Every row gives one point. Each copy is the shape, with its points in the same order, turned, moved and blurred by noise. Some copies are also mirrored. Which?

Shape (7 x 3):
[[-35 -31  31]
 [-28  -1  56]
 [ 20   4   4]
 [  5  53 -30]
 [ 64  12 -63]
 [-68 -52  33]
 [ 47  66  -3]]
Copy 1 (7 x 3):
[[ -9  50 -11]
 [  3  49  30]
 [ -6 -13  28]
 [-50 -34  50]
 [-16 -94  14]
 [-25  72 -39]
 [-11 -46  80]]
Copy 1 is: mirrored
Copy 2 (7 x 3):
[[-23 -53  45]
 [ 15 -68  23]
 [ 25  -1  21]
 [  7  14 -37]
 [ 24  84  14]
 [-43 -65  56]
 [ 58  17 -26]]
Copy 2 is: mirrored

Shape (12 x 6):
[[  2   2 -18  13 -11 -17]
 [-29   4 -22  24  17   8]
 [ -5  12 -26 -61 -47 -27]
 [-24   2 -26  13 -36  -5]
 [  4  23 -18 -91   3  95]
 [-17 -10 -14  18 -66  -4]
 [ 60  32  37  25   1  -9]
 [ -3   6  35   1  58  -3]
 [-26 -33 -18  14   3  22]
 [ -8 -28 -17 -14  61  62]
 [  2 -26  38   9  21  26]
 [-26  59   8  23  56 -16]]
Copy 1 (12 x 6):
[[-11  -1   9  15   4 -36]
 [-20   9  30  -2  21   1]
 [-31  28 -47  -2 -38 -47]
 [-44  20  18  10  -4 -25]
 [  6  53 -18 -68 -83  35]
 [-61  23  31  34 -16 -36]
 [ 51  -5  33  56 -34 -26]
 [ 38 -26  -1  17  13  32]
 [-34 -17  34 -17   2   2]
 [ 16 -24  26 -65 -16  35]
 [ -1 -36  29  16 -23  40]
 [ 45  18   1  14  50  10]]
Copy 1 is: mirrored
Copy 2 (12 x 6):
[[ 19 -17   5  12   2   7]
 [-10 -14   3   1  26 -20]
 [ 24 -54  -2  31 -55  25]
 [ 16 -35 -13  35  13  10]
 [-69 -25 -65 -39 -65  45]
 [ 24 -28 -22  59  17  34]
 [ 59  55  -1 -29 -12  22]
 [-13  36  19 -15 -19 -33]
 [-46  -1  14  21  26  15]
 [-93   9   9 -36   9   6]
 [-25  49   5   3  -2   8]
 [ 12   8  -1 -31  -1 -76]]
Copy 2 is: only turned
Copy 3 (12 x 6):
[[  8  16   2 -23  -7  -4]
 [ -2  -3   0  17 -17 -21]
 [-49  16  11 -54  49  16]
 [-18  -7   1 -32 -17   0]
 [-88  -2  -5  60  44  82]
 [ -3 -27  -3 -58 -19  21]
 [ 53  48  51   2   1  34]
 [ 44  16  27  44  35 -19]
 [  8 -19 -41  12   2   0]
 [  2   4 -44  85  20   8]
 [ 37  -7 -10  33  26  15]
 [ 10  12  61  43   4 -37]]
Copy 3 is: only turned

Shape (13 x 8):
[[-19   4 -21  -7 -12   4 -22  17]
 [  9 -14   2 -18 -21  14 -12  -3]
 [ -6 -21 -19   2 -15 -16  29  22]
 [ -4  41 -26  10 -16  19  -4  27]
 [  5 -21 -14  12  27  13   4 -11]
 [ 17  10  12 -10  12 -40  24  26]
 [-36  -4  60   1 -16 -22  14  29]
 [ 10 -23 -16  26 -14  16  17  23]
 [ 12 -22   9  32 -14  20  21  -2]
 [  6   0  -5  10  -6  15   3 -42]
 [ 10 -11 -25  11  -6 -21 -12  -7]
 [  3 -21 -26   1   2  19  20 -41]
 [  7 -12 -15  13  -3   6 -27 -95]]
Copy 1 (13 x 8):
[[  6 -13   6   3  -4  35  -4  -8]
 [  6 -14 -22  -1  -2   1 -12 -17]
 [-13  27 -18  16  -1  24   5  18]
 [ 43  -7  16   5 -12  30   0  18]
 [ -1  15   2  19  25  -9  20 -15]
 [-20  13   5  23  11 -12 -30  46]
 [-18 -20 -10 -30  49  18 -14  53]
 [  4   6 -27   6  -9   7  33  11]
 [ 13   5 -26 -14  14 -19  29   7]
 [ 20  22   2 -21   8 -19   0 -28]
 [-13  10  15  -1 -11   2   7 -11]
 [ 13  36 -10  -1  17 -10  14 -44]
 [  1  23  22 -42   8 -36  13 -72]]
Copy 1 is: only turned
Copy 2 (13 x 8):
[[ -7  24  -1  32  10 -28 -23  -4]
 [-25   1   0  11  21 -12 -17  10]
 [  6  14 -43  27   9   1  11  12]
 [ 36  33   3  37  16 -19 -40   6]
 [ 11   1   1  -4  17 -44  21   6]
 [ 13  41 -13 -11  -6  28  12 -17]
 [ -3  -3  -7  28 -56  25   1  -9]
 [ 12  14 -11  26  12  -3  11  47]
 [ 12 -14   0  10   8   1  13  37]
 [ 14 -31   9  10  35 -27   3  -5]
 [  3  17   0  26  32 -19  21 -10]
 [ 10 -29 -29  -1  41 -40  12   8]
 [ -9 -55  27  16  65 -50  20 -29]]
Copy 2 is: mirrored
Copy 3 (13 x 8):
[[  4  -2 -13  19   2  -2 -24  16]
 [-15  -3 -20 -15 -12  13  -7   9]
 [-18  -2  -7  31  30  37   3  14]
 [ 29 -32  -6  21  26 -12  -2 -16]
 [-23  31  14   5   4  18 -18 -16]
 [ -1  18  14  -4  31  17  37  38]
 [ 19   8  -1  33 -31  34  42  45]
 [ -4   0 -14   7  20  43 -15 -18]
 [ -9  -3   8   2  -6  53   2 -22]
 [-30 -12  24 -13 -17   6  -5 -16]
 [-15  -8  15   1  25  18 -23  18]
 [-49   1  13   3   0   6 -12 -32]
 [-63 -16  54 -32 -30  -7 -35  -8]]
Copy 3 is: only turned
Copy 4 (13 x 8):
[[ 14  -2  22  16 -26  20  -4   8]
 [ 24 -16  32   9  -4  17  16 -22]
 [ 27  19 -20  40 -11   8  10  -1]
 [ -4   5  38  32   4  26 -19  19]
 [ -1   2  -9 -14   4  25  32   2]
 [ 13  32 -20   8   4 -28 -26 -22]
 [ 49 -32 -27  15  -9 -34 -37  13]
 [ 30   7  -2  31  13  38  21   4]
 [ 25 -19 -13  21  32  22  24  -6]
 [-24 -29   7   5  14  17  27 -19]
 [ -4   4 -10   4 -10  34  -2 -25]
 [-18 -13  -2  20  -2  15  56  -5]
 [-50 -58   1 -13 -13  32  40 -46]]
Copy 4 is: only turned
